Each row is a point. The points of each table are mixes of a few directions, plus a little noise. Count the directions of each table, and those that both share. Where both have some left over, give the other angles between the two spaces (their principal angles), to ten degrees, smallest first.

First (7 x 2):
23, -10
55, -24
26, -11
2, -1
28, -12
-73, 32
-60, 26
Second (6 x 2):
-26, 11
21, -9
-80, 35
61, -26
28, -12
-4, 2
Directions: first 1, second 1, shared 1

First (5 x 4):
-10, 69, -51, 4
52, -57, 40, 26
-63, 13, 10, -7
40, -36, 7, -19
-19, 12, -5, -6
Second (7 x 4):
29, 3, -3, 21
-80, 46, -37, -60
9, -30, 25, 8
38, 20, -18, 26
10, -81, 68, 12
14, 28, -24, 7
-19, 14, -11, -15
Directions: first 3, second 2, shared 2

First (9 x 9):
-24, -7, -40, -33, -12, 8, 15, 7, 3
39, -10, 42, 7, 15, 34, 35, 1, -13
-62, -30, -89, -70, -14, -28, 10, 3, 17
-41, -40, -56, -52, 4, -42, 4, -7, 15
16, -53, 30, -2, 43, -59, -4, -25, 7
13, 55, 33, 62, -14, 3, -49, 2, -3
-21, 43, -46, -21, -47, 77, 30, 32, -9
40, 6, 63, 46, 21, -7, -16, -10, -7
40, 35, 65, 63, 5, 14, -24, -2, -11
Second (8 x 9):
49, -16, -3, -44, 60, 19, 41, 20, 0
14, -17, -2, 40, 30, -18, 24, 2, 35
-75, -25, -51, 29, -68, 0, 34, -11, 30
-19, -10, -60, -29, -37, 19, -24, 7, -1
-33, 41, 42, -6, -53, -2, -53, -19, -46
-40, 17, 85, -11, -13, 6, 81, -20, -33
54, 8, 2, 0, 42, -8, -48, 11, 0
52, 1, -12, 21, 40, -17, -54, 10, 16
Directions: first 3, second 4, shared 1; angles 30, 70

First (9 x 12):
14, -32, 6, 7, -7, -29, 16, -24, 3, 37, 42, 8
-23, 51, -9, -11, 11, 45, -25, 39, -4, -59, -66, -12
8, -16, 3, 3, -4, -14, 8, -13, 1, 20, 22, 4
-6, 13, -2, -2, 3, 11, -7, 9, -1, -14, -16, -3
29, -64, 11, 13, -14, -54, 32, -48, 6, 72, 82, 15
-38, 83, -14, -16, 18, 73, -41, 62, -7, -96, -107, -19
-24, 53, -8, -10, 12, 46, -26, 40, -5, -61, -68, -12
19, -42, 7, 8, -9, -36, 20, -31, 3, 47, 53, 9
20, -46, 7, 9, -10, -40, 22, -35, 3, 53, 59, 11
Second (11 x 12):
-11, 8, 6, -2, 9, 14, -2, 6, 0, -9, 2, -4
-23, -18, 43, -5, 5, 10, 8, 17, -20, -13, 16, 11
43, -64, 3, 11, -46, -74, 21, -23, -15, 37, 5, 34
44, 104, -142, 11, 13, 21, -42, -40, 74, 16, -58, -58
21, -48, 16, 4, -28, -46, 16, -9, -17, 20, 9, 26
-38, -22, 65, -10, 13, 20, 11, 27, -28, -22, 24, 13
13, 11, -27, 3, -4, -5, -6, -11, 12, 8, -10, -7
75, -59, -39, 18, -61, -99, 17, -44, 0, 58, -10, 30
-40, 6, 43, -10, 24, 38, 0, 26, -15, -27, 15, -3
-62, 32, 46, -15, 45, 73, -8, 39, -9, -46, 14, -16
-25, 50, -13, -7, 32, 50, -17, 12, 16, -23, -10, -26
Directions: first 1, second 2, shared 0; angles 40

First (8 x 18):
-12, -12, -15, 28, 61, -2, 26, -13, -19, 34, 47, 30, -45, -54, -45, -11, 12, -56
-36, -4, -61, -11, 21, 89, 37, 4, 12, 30, 32, -44, 21, 4, -80, -32, 16, -18
36, -26, 22, 9, -8, -50, -11, 3, -18, 1, -14, 45, -60, -21, 31, -29, 3, -28
33, -27, 5, 80, 1, -71, -30, 1, 24, 51, -22, 29, -1, 14, 99, 23, 4, 72
-1, 11, 36, 55, -25, -10, -11, -42, 58, -39, -7, 48, 47, 41, -8, -11, 91, 83
-22, 37, 8, -72, -34, 44, -1, 9, -4, -54, -16, -53, 49, 29, -24, 21, -29, 1
7, -4, -14, -38, -13, 6, -5, 28, -21, 8, -16, -35, -9, 0, 22, 5, -50, -21
-7, 25, 21, -51, -3, -8, -5, 10, -31, -31, -5, -19, -2, -13, 4, 34, -48, -33
Second (8 x 18):
16, -6, 18, 18, -19, -17, -13, -11, 17, -5, -13, 47, -3, 3, 43, -2, 11, 18
-20, 15, -10, 0, -41, 76, 3, -22, 59, -21, -8, 21, 69, 44, 0, -9, 38, 54
-37, -2, -73, -65, 48, 79, 45, 36, -50, 42, 42, -89, -24, -38, -89, -14, -60, -97
-10, 42, 61, 17, -20, -24, -22, -38, 32, -62, -10, 44, 57, 23, 24, 50, 31, 61
2, -20, -34, -9, 23, -1, 14, 27, -30, 33, 10, -55, -32, -12, -35, -23, -18, -34
18, -9, 16, 25, 13, -69, -13, 11, -18, 2, -8, -34, -20, 6, -8, 0, 12, 19
12, -9, 11, -6, -24, 27, -6, -18, 19, 1, -7, 103, -15, -24, 75, -2, -17, -26
19, -10, 11, 21, 20, -72, -10, 15, -29, 8, -5, -39, -31, -3, -12, 1, 3, 5
Directions: first 5, second 4, shared 3; angles 80

First (10 x 24):
4, 4, -2, -28, 39, 11, 40, 20, -31, 3, 47, -2, 7, 30, 5, 0, -23, 0, 19, 16, 53, 57, 20, 15
4, 4, -16, -11, -59, -40, -81, -78, 40, 0, -37, 33, 16, -30, -30, 3, -7, 6, -34, -38, -108, -71, -35, 5
6, 48, -36, -42, 40, 17, 10, -13, -37, 2, 61, -31, 2, 2, 13, -4, 0, -21, 3, 14, 91, 56, 20, -1
-6, 1, 24, -22, 44, 10, 38, 0, -41, -18, 26, 39, 13, 72, -16, -20, -4, 4, 19, -5, 17, 61, 7, 37
4, 29, -48, -24, 38, 40, 17, -26, -12, 8, -32, 64, 8, 47, -5, -15, 20, -18, -34, -28, 38, 48, 6, -4
-9, -74, 71, 59, -28, -21, 35, 88, 22, 3, 2, -50, -16, -32, 15, 24, -26, 31, 43, 41, -35, -42, 5, -2
15, -10, -60, 4, -62, -17, -52, -19, 63, 39, -36, -13, 1, -87, 11, 35, -25, 0, -39, -4, -45, -75, -12, -41
-17, 18, 50, 28, 14, 10, 3, 4, -26, -36, -8, -17, -17, 25, 2, -28, 57, -10, 15, -5, 15, 6, -6, 5
-8, -19, 22, 81, -52, 3, -20, 51, 46, 4, -58, -76, -40, -85, 34, 13, 49, -3, -3, 19, -8, -86, -8, -56
4, -4, 1, -47, 23, -12, 10, -28, -24, -4, 35, 52, 28, 55, -27, -5, -38, 11, 8, -13, -19, 43, 1, 42
Second (10 x 24):
-35, -28, 12, -36, -13, -42, 42, 37, 10, 51, -31, 1, 9, -8, -15, 18, 57, -48, 36, -53, 13, 56, 21, -8
-25, -7, 20, -7, 1, -13, -19, 50, -20, 19, 14, -16, 7, 17, -16, -10, 47, -30, 22, -40, 13, 51, -20, 3
29, 0, -19, 46, -40, 7, -66, -3, 19, -34, 23, -16, -42, -32, -24, -3, -54, 21, -36, 55, -51, -75, -2, -11
18, 22, -7, -4, 81, 68, 58, -40, -20, -6, -17, 38, 57, 50, 78, -5, -26, 56, -13, 2, 53, 11, -26, 17
13, -21, -7, 60, -2, 43, -78, 83, -5, 4, 24, -15, -1, 12, 3, -14, -21, 23, -27, 4, -17, -13, -62, -10
4, -54, -31, 11, -58, -28, 23, 28, 65, 41, -53, 11, -26, -63, -16, 42, -26, -10, -11, 12, -44, -44, 38, -34
-38, 17, 30, -66, -7, -65, 44, -34, -16, 9, -2, -9, -2, 0, -31, 1, 70, -60, 50, -41, 21, 60, 45, 13
12, -12, -10, 34, -31, 2, -52, 28, 13, -8, 14, -14, -26, -20, -21, -1, -23, 5, -19, 22, -34, -36, -10, -12
42, 55, -8, 21, 46, 58, -13, -87, -25, -71, 33, 11, 8, 28, 40, -25, -63, 65, -36, 61, 11, -54, -17, 23
-20, 29, 20, -58, 24, -29, 61, -62, -20, -5, -6, 8, 16, 16, 4, -2, 40, -24, 33, -23, 35, 43, 34, 19
Directions: first 5, second 4, shared 1; angles 40, 70, 90

First (8 x 32):
-17, 23, 23, 12, -27, 29, -1, -47, -34, 13, 5, 0, 7, -10, -9, -9, -6, 8, -3, 34, -5, -31, 16, -37, 8, 16, 19, -10, 7, -28, -5, -35
-21, 26, 42, 19, -33, 43, -2, -73, -61, 15, 10, 5, 8, -17, -8, -12, -24, 0, -4, 35, -1, -49, 18, -50, 8, 16, 29, -12, 1, -46, -10, -43
1, 8, -30, -9, 0, -21, -2, 40, 43, 5, -6, -9, 2, 13, -5, -2, 40, 19, 0, 9, -9, 24, 5, 9, 4, 6, -16, 2, 12, 26, 9, 5
3, -11, 25, 7, 6, 14, 0, -29, -35, -7, 5, 7, -1, -12, 7, 3, -39, -21, 0, -16, 9, -19, -6, -1, -5, -10, 12, 1, -15, -20, -8, 0
-12, 31, -32, -8, -23, -12, -2, 28, 44, 18, -6, -14, 6, 15, -16, -10, 61, 39, -1, 42, -19, 17, 17, -15, 13, 23, -11, -5, 26, 20, 11, -16
77, -141, -2, -21, 131, -61, 7, 80, 11, -79, -6, 29, -31, -3, 65, 48, -115, -100, 12, -191, 54, 59, -87, 143, -50, -100, -36, 42, -74, 42, -11, 137
-13, 30, -22, -5, -24, -3, -2, 15, 30, 18, -5, -12, 5, 10, -16, -9, 49, 34, -2, 41, -16, 9, 18, -18, 13, 22, -5, -6, 23, 12, 9, -19
-17, 34, -6, 3, -30, 13, -2, -13, 4, 19, 1, -8, 7, 4, -16, -12, 33, 26, -2, 45, -14, -9, 21, -31, 13, 24, 6, -11, 19, -6, 3, -31
Second (10 x 32):
11, -17, -26, 6, 10, -22, 4, 11, 18, -7, -3, 14, 16, 4, 23, 22, -31, -27, -10, -27, 2, -29, -23, 11, -33, -5, -32, 26, 4, -11, -8, -1
-11, 64, 42, 12, -10, 25, -3, -40, -20, 48, -10, -7, 12, -3, -56, -22, 85, 40, -18, 58, 17, 0, 8, -43, -2, -17, 9, -46, 37, -15, 14, -40
31, 8, -75, -15, 15, 20, 37, 36, -9, 48, -15, -35, -124, -11, 27, -75, -5, -49, 49, 78, 29, -7, -3, -28, 8, -76, 6, -90, -51, 6, -14, -59
-32, -29, 47, -18, -20, 16, -24, 0, -13, -61, 24, -3, 17, -2, 0, 11, -20, 43, 14, -39, -38, 59, 40, 32, 71, 67, 55, 38, -17, 33, 9, 72
-55, -44, 49, -25, -34, 21, -35, 9, -6, -105, 35, 13, 37, -3, 29, 23, -56, 51, 14, -73, -63, 51, 36, 52, 96, 106, 66, 79, -15, 36, 7, 110
-18, 2, 5, 4, -9, -2, -10, -3, 10, -24, 4, 22, 39, 1, 15, 20, -15, 7, -16, -27, -14, -27, -15, 7, -4, 26, -10, 37, 22, -11, -1, 17
-16, 78, 6, 18, -11, 22, 3, -31, -3, 48, -17, 16, 21, -5, -22, -20, 65, 17, -29, 55, 18, -63, -30, -51, -30, -28, -23, -33, 58, -42, 4, -58
32, -17, -41, 14, 23, -38, 13, 12, 24, 16, -11, 12, 12, 8, 18, 26, -27, -47, -15, -22, 18, -40, -34, 6, -66, -31, -55, 16, 4, -18, -11, -24
55, -8, -37, 5, 33, -21, 28, 10, -3, 63, -18, -31, -61, 4, -21, -21, 18, -44, 16, 43, 43, 15, 2, -16, -44, -74, -25, -63, -32, 4, -5, -57
4, -36, 29, -1, 4, -20, -13, -3, 1, -27, 11, -1, 31, 8, -13, 35, -16, 10, -4, -45, -11, 41, 20, 30, 5, 31, 7, 36, -10, 18, 5, 39
Directions: first 2, second 4, shared 0; angles 30, 80
